Rows are points. Each table stands for the endless flat space through its points: a line for two points, a plane for three, and so on. The two share one point or none. Which?

First:
[[-5.2  5.5 -0.4]
 [-3.4  3.5  1.4]]
Second (2 x 3):
[[-4.9  3.9  4.1]
 [-1.7  1.1  1.3]]
They share: no point

First:
[[ 1.0  0.6 -2.8 -3.4]
 [ 1.8  0.8 -2.0 -2.3]
 [ 2.6 -1.4 -2.4 -2.4]]
Second, 2 rows:
[[ 4.2 -1.5 -1.8 -0.7]
 [ 1.2 -1.2 -2.7 -1.3]]
They share: no point

First:
[[-2.1 -1.5  4.5 -1.3 -5.4 -3.5]
 [-1.2  3.5  2.1  2.0  0.3 -3.0]
 [-5.3 -0.1  1.9 -2.0 -4.0 -1.7]
 [ 0.0  0.7  4.1 -0.4 -3.3 -6.2]]
Second:
[[-6.1 -0.7  5.2 -1.4 -2.3 -2.9]
 [-2.5 -1.5  1.2  2.2 -6.3 -6.1]
 [-4.5 -1.8  3.5  0.9 -5.1 -5.2]]
They share: no point

First:
[[-3.1  4.6  1.6  1.1  0.7  0.0  2.3  0.3]
 [ 2.5  3.0 -0.2  0.8  1.6  5.6  0.8 -1.3]
 [ 0.3  4.4 -0.2  0.5  1.6  3.4  2.0 -0.8]]
Second (3 x 8):
[[ 2.3  0.8  0.1  3.2  2.1  2.8  0.0 -2.0]
 [-0.3  3.4  1.4  2.0  1.0  0.5 -0.3  0.0]
 [ 1.5  1.6  0.5  2.3  1.6  3.5  0.6 -1.5]]
They share: [ 0.1  3.0  1.2  1.3  0.9  3.2  0.9 -0.5]

First, 6 rows:
[[ 0.4  4.1  5.2 -1.1 -0.6 -2.4 -3.4 -0.1 -0.3]
 [-3.8  1.0  5.7  4.8 -2.7  0.7 -4.1  3.1 -1.1]
 [ 0.4  1.0  4.0 -1.4 -3.4 -3.8 -0.3  1.4 -1.9]
 [-0.6 -1.1  3.9 -1.6 -3.1 -4.0 -0.8  0.6 -2.2]
 [-0.7  2.9  4.6  0.8 -1.8 -1.5 -2.8  0.6 -2.0]
 [-4.1  2.8  2.2  2.5  1.6 -3.1 -2.1 -0.7 -3.8]]
Second, 3 rows:
[[-6.2 -3.1  5.0 -0.9 -3.6 -3.9  0.2  2.5 -2.4]
 [-5.6 -1.3  1.5 -0.9 -1.6 -3.1  0.3  3.0 -1.4]
 [-2.3  2.3 -0.5  1.8 -0.2 -2.9  0.1  2.9 -1.6]]
They share: [-2.9  0.5  3.0  1.8 -2.2 -3.7  0.0  2.4 -2.6]

First (5 x 11):
[[-1.9 -0.7  3.9 -3.1  3.9  0.3 -5.1  3.5  2.5 -3.8 -2.4]
 [ 1.7 -2.2 -0.9 -6.8  3.3  3.9 -0.4  0.9  3.5  0.5 -4.4]
 [-1.3 -2.2  2.1 -0.4  4.2 -0.6 -4.8  1.7  3.7 -5.0 -0.3]
 [ 2.5 -1.5  0.4 -3.4  3.7  1.8 -0.9 -1.6  2.1 -2.6 -4.5]
 [ 4.6 -1.5  1.2 -0.9  3.7  0.0  0.2 -5.6  0.1 -5.8 -5.7]]
Second (2 x 11):
[[-0.7  0.0  3.2 -4.2  4.3  1.0 -3.4 -2.9  4.8 -6.3 -5.4]
 [ 1.3 -3.0  2.2 -2.2  3.3  1.5 -2.4  1.6  0.3 -1.3 -3.4]]
They share: no point

First:
[[-1.6  1.0 -0.7 -3.7 -5.5  2.5  1.6  0.4 -0.8 -4.6 -2.1  1.4]
 [ 0.4 -3.0 -1.5 -0.1 -2.7 -1.5  0.4 -0.8  0.0 -2.6  1.1  3.8]]
Second:
[[ 1.1 -6.2 -4.3  1.2 -3.6 -0.5  1.5 -0.8  1.6 -2.4 -3.1  5.5]
 [ 1.9 -5.2 -3.0  1.3 -4.1 -0.2  1.8 -2.1  2.1 -2.3 -2.2  5.3]
 [ 2.1 -2.4  1.1  0.6 -3.2  0.5  0.3 -3.0  2.4 -1.8  0.3  1.9]
 [-2.8  0.5 -0.6 -3.7 -4.8 -1.8  0.3 -0.5 -3.0 -4.3  2.8  2.5]]
They share: no point

First:
[[ 2.6 -5.7 -1.0  1.2 -0.2 -3.1 -4.3 -3.2  3.6  1.1  1.7  2.7]
 [ 0.7 -3.5 -0.8  5.4  2.0 -3.3  0.5 -3.4  3.0 -3.8  4.8 -1.1]
 [-0.9  1.6 -3.5  8.3 -1.2 -5.9  1.5 -0.7  0.8 -0.8  4.6 -2.1]
 [ 4.9  2.0 -1.4  3.8 -6.7 -2.2 -2.5  2.3 -1.8  1.5 -1.1 -1.7]
 [ 0.8  2.2  0.5  4.1 -1.0 -1.5 -5.8  0.6  0.3  4.8  5.7  3.1]
 [ 0.1 -2.6 -2.2 -0.2 -8.1 -4.0 -4.1  2.1 -1.6  7.7  1.5  2.9]
 [-1.0 -0.9 -3.0  5.2 -3.7 -5.8 -0.1  0.5 -0.4  1.7  4.0 -0.6]]
Second, 3 rows:
[[ 2.1 -2.8 -0.8  4.1 -2.1 -4.7 -1.0 -2.3  5.0  3.9  1.7  3.6]
 [ 1.7 -3.0 -1.6  2.9 -2.9 -3.5 -2.8 -2.1  3.2  3.3  1.1  2.8]
 [ 2.2 -2.7 -0.5  2.7 -2.1 -3.6 -1.4 -1.7  3.6  3.5  2.2  2.8]]
They share: [ 1.8 -2.9 -1.3  1.5 -2.9 -2.4 -3.2 -1.5  1.8  2.9  1.6  2.0]
